Each wall is flat, endless, passes through zero and stands at right angles to its row. A trip goes straight from one point to another. List the walls that it crosses, first one first.
(in the rows, 128 means zero)

Walls:
(1): [127 177 176]
(2): [161 131 133]
(3): [92 57 84]
Trips:
[ 63 127  99] to [ 82 132  45] -> none
[228 127  77] to [111 158 103] -> 2, 1
[ 78  99 181] to [135 167 105] -> 3, 2
[ 94 132 143] to [114 136 162] -> 3
[141 135  97] to [153 127  31] -> none

Walls:
(1): [130 164 123 145 115  81]
(2): [117 121  97 134 130 129]
(3): [138 130 108 128 173 187]
(4): [144 139 157 190 120 140]
(5): [ 88  56 112  66 141 176]
Trips:
[119 144  77 118 142 129] to [224 139 144 110 140 158] -> 1, 5, 2, 4
[117  59 122 109  81  98] to [157  76 137  97 109 160] -> 2, 3
[154  92 175 185 103 105] to [131  90 150 103 119 121] -> 1, 5, 4
[130  69 201 110 176 155] to [ 92 190 122  90  60 147] -> 4, 3, 1, 5

Walls:
(1): [163  93 114 129 149  94 144 133  89 142 143]
(2): [111 126 128 155 116 124 109 136 168  84 107]
(3): [129 111 191  99 105 170 128  86  42 127  97]
(4): [166 137 138 135 157 110 164 167 158  43 142]
(5): [167  64 197  92 173 112 148 160 130 138  98]
(6): [158 137 106  89 108 183 163 130 148  77 165]
Trips:
[164 182 105 157  79 102 180 133  70  68  84] to [162  82  94 149  84  83 101  94 116 120 128] -> 6, 4, 3
[ 75 155  70 125 156 158  68 122 130 193 122] to [167 144 143 159 171 197  31 142  39  93 160] -> 3, 1, 6
[218 137 169 160 136 137 204  61 129  94  91] to [172  96 180  47 105 110 143 162 148 108 153] -> none
[143  61  96 139  86 190  24  83 161 131 152] to [117 144 163 126 164 161  73  98  81 146 156] -> 6, 2

Walls:
(1): [ 71  93 153 168 144 172  81 142 115 118 123 177 145 162 112  62 182 191]
(2): [102 116 113 175 101 152 154 194 149 118 178 135  65 193  70 123 128 101]
(3): [152  75 135  92 185 129 126  96 114 135  76 147 142 146 112 111 129 139]
Trips:
[ 84 107 155 107  57 105 130 115  43 119 127 109 114 123 152 165 127 137] to [ 44  74  70 103 188 114  91 115 107 143 134 134 146  92  60 115 104  69] -> 3, 1, 2
[158 108 110  79 166 109 169 144 233 157 152 139 141 132 159 171 138 141] to [114  94 165  32  98  79 166 119 127 201 145 119 136 138 146 213 153 114] -> none
[157 184 121 206  83 126  85  84  97 156 168 102  98 102 232 143 145 158] to [160  17 183 154 137  96 137  97 105  42 127 124  85  97  96 120 152 137] -> 1, 3, 2
[184 103  90 150 111 136  81 149 186 108 149 115 190  98  94 144 143  47] to [126  61 129 157 151  97 186 209 149 144 129 134  80 107 103 176 129  88] -> none
[ 94  42 133  64  63 115  92 101 143  90 175 115  72 124 129 165 138 174] to [143 139 142 185 115 145  63 118 126 159 104 101 103 166 154 124 106 102] -> none
[ 98 126 108 135 141 160  76 176 188 174 132 182 121  87  70 128 107  78] to [126 150 155 123 126 140 121 109 116 160 108 180 158 179  74 192 127  85] -> 3, 1
[129 157 126 159 163 144 180 185  71 152 110 131 113 136 143 156 208 132] to [ 75 120 159 106 149 182  92 137 118 232 161 192 179  59 205 144 110 151] -> 2
[ 81  81  20  92  82 149 104 227  43 161 117 109  38 124 179 156  81 126] to [123 108 132  95  79  77  98 116 211 104 106 182 120 155 100  78 121 135] -> 1, 3
[ 94  42 135 173  85  74  83 122 175 187  94 124 127 118 135  41 126 159] to [ 99  90 161 138  90 131  86 177 238  78 150  61 119 156 156 132 107 141] -> 2, 3
[130 133  97 169 147 211  80 128 175 139 152 148 182 136  54 128 141 107] to [197 143 149 122 163 171 161 111 155  52 131 134 118 123 153  95 101  98] -> 3, 1, 2

Walls:
(1): [187 143  92  90  80 175 187 194 171 130 145 154 116 154 147 140 148 149
 118 162 157 123 107 191]
(2): [122 154 137  28 167 147 103 114 180 160 124  98 126 153 110 128 117 121
 154 119 196 155  83 111]
(3): [104 170 172 140 181  53  77  95 130 126 141 206 171 186 120 127  94  74
 123 174 130 187 160 134]
(4): [ 43 116 136 126 103  88 121  98 156 112 125 131 158  63 143 180 160 179
  93 108 168 100 104 194]
(5): [ 90 103 192 138 119 202 124 135 178 137 116 139 132  96 125 109 168  86
  64 129 117 168 151 128]
Trips:
[115 129 105 167  73 153  47 176 114 122 112 103  63  33 116 110  86  63
 105 120 154  88 182 129] to [135 145 151 159 146 161 151 156 134  46 105 119 112 141 139 128 128  23
  52 118 171 184 205 106] -> 4, 3
[167 119 101 168 127 140 181  86  82  60  81  75 165  57 137 146  81 141
 147 101 168 174  73 147] to [100 169 105  72 148 109 172 155 118 143 171 101 106 118  65 141 105 149
 102  85  64 120 156 157] -> 1, 2
[ 93 142 133  79  94 114 174 113 151 121 179 113 121 105 110 182  82 211
 105 170 160 110 111 142] to [117 185 123 117  83 112 157  63 162  59 159 142 152 177 180 169 143 132
 162 107  94 145 196 143] -> 3, 2
[185 143 172 106 114  95 136 130  49 158 105 159 138 157 157 116 110 120
 180 138  43  85 103 165] to [146  92 194  86  69 165  56 249  86 192  95  83  95 194  96 177 132  65
 171 147 127 107 159 154] -> 3, 2, 5
[142 136 116 176  94 137 121 114 103 128 130 168 142 148 100  84 127 156
 156  93 150  91 126 113] to [161  93 127  91 132  78 141 121  85 106  98 169 162 163 123 160 202 170
 141  78 119 174 210 146] -> 3, 4

Walls:
(1): [109 148 151 152  61 126 117 151  90 154 103  85 149 130 157 166 131 152
 104 142 147  56 111 116 150 117  83 145 137 148 152 130 163 124 148 123
 117 165 178 113 117 154  97 119 174  99 120 146]
(2): [142 110 155  82 175 155  87 140  61 197 168 128 140 113 171 109 185 177
 174  85  92 121  88 103 149 155 124 145 141  46 105 117 127 116 126 150
 109 119 127  72 137 124 136 141 186 104  89 143]
(3): [125 142 109 155 132 111 172  84 167 167  94 142 170 104 140  57  78 110
  88 143 160 166 149 143 164 119 126 102 121  90 120  92 169 131 141 121
 167 120  76 164 137  67 152 113 148  99 191  82]
(4): [ 83 136  90 140 135  95 131 110 139 141  89 133 119 150 124  61 101  97
  95 107 121 120 149 130 180 126 115 203 157 156 138 147 164 118 195 137
  97 115 155 112 132  67 126 132 119 101 129 165]
(5): [154 115 123  38 183 129 194 171 145 124 148 153 120 179 176 110  66  83
 170 166 120 108 106 151 170  83 124 144 163 141 115 154 158 156 122  95
 105 145  92 117 135 102 175 172  81 126 108 141]
(6): [162 209 111 101 135  82 187  60 129 121 121 149 136  96 120  75 115 126
 116 164 156  71 174  89 145 170 161 111  90 151  50 126  94 107  65 112
 130 164 126  92 123 124 150 136 146 177 150 136]
(7): [157 134 104 157 158 136 100 135  95 218  48 109 185 102 109 161  65  70
 126 122 118 108 231 154 191 127 161 101 151  80 108 136 135 110 103 134
 107 119 116 137 100 134 153 152 124  73 106 107]
Trips:
[139 181 122 105 127  99 143 134 212 117 131  98  83 142 161  69  92  58
  62 154 114 204  63 115 120 118  91 130 139  22 187 158 103 107 111 120
 121 118 154  83 137 130 131 146 140 140 145 109] to [ 77 158 166 131  98  95 145  90  82 120 155 140 108 124 105  52 140 162
 124 116 177  69  88  90 184 124 108 142  77 183 149 166 112  94 157 119
 115  88 136 108  83 183 135 157 112 115 123 117] -> 6, 1, 5, 3, 2
[ 99 132  89 151 118  82  94  74 135  88 136  79 164  55 151 112 114  79
 109  95 134 135 159 133 113 150 123 155 113 168  99  78 140 139 168 124
 166 172 130  74 178 134 169 139 154 143  64 123] to [139 165 110 176 119 167 152 118 188 159 112 107 103 187 146 116 187 113
 142  92 124 125 154 161 102 169 141  84 170 127 208 105 118 147  81 102
  79 121  64 142 107  66 137  93 122 129 134 111] -> 1, 6, 4
[151  97 133 166 199 117 151  95 113 110 183  71  65 122 120 161  73 124
  51 127 167 107 153 173 101 100 104 188 137 139 108 106 173 140  60 102
 130 130  87 163 121 147  91 149  63 101 139  82] to [109 115 131 154 132  88 102 185 125  70  58 108 157  78 134 180 109 143
 100 120 228 117 142 127  67 119  99 128 120 161 139  62 100  49 110  76
  95 130 104 161 166 126 135 147 130 135  89 137] -> 1, 5, 3
[135 184 157 130 147 202 109  67 127  66  95 126 148 130 105 125 121 128
 127 167 115  99 118  82 109  87 113 121 121 128 111 118 124 201  97 125
 120 110  94 154 143  57  99 171  97 134 102  65] to [131 107 106 142 112 182 121  91 218 148 139  83  88 118 171 104 146 124
 177 178 176 143  63 149  87 174 146 144 154 130 108  93 162 177  58  90
 121 177 149 181 115  38 146 104 119 125 137 127] -> none
[ 89 114 106 141 125  92  64  97  92 101 166 120 179 194 184  98  84 173
 177 156 108 153 112 108 130 128 119 132 112 113 152 153 162 118 122 177
  75 102 121 133  72  87 144 140 139 120 167 184] to [150 166 122 162 158  78 100  80 202 123 101 112 143 181 115 132 186 138
 176 144 121 125  93  86 162 137  77 151 144 106 110 121 139 116 160 133
 180 132 128 198 127  67 114 142 103 128 122  72] -> 1, 5, 2
[161 128 117 139  45 141 145 185 155 140 100 128 166 176 177 108 127 111
  71 108 159 121 145 178 145 111 140  99 124 154 184 130 120 148 170 168
 100 147 137 152 147 159 111 135 135 123 176 142] to [154 130 142 143  59 108 150  77 115  58 130 138 121 117 113 158 148 115
 109  90  86 104 150  94 116  99 155 221 141 104 158 148 205 160 210 186
  61 116 176 145 137 125 118 160 126 149  67 155] -> 7, 3
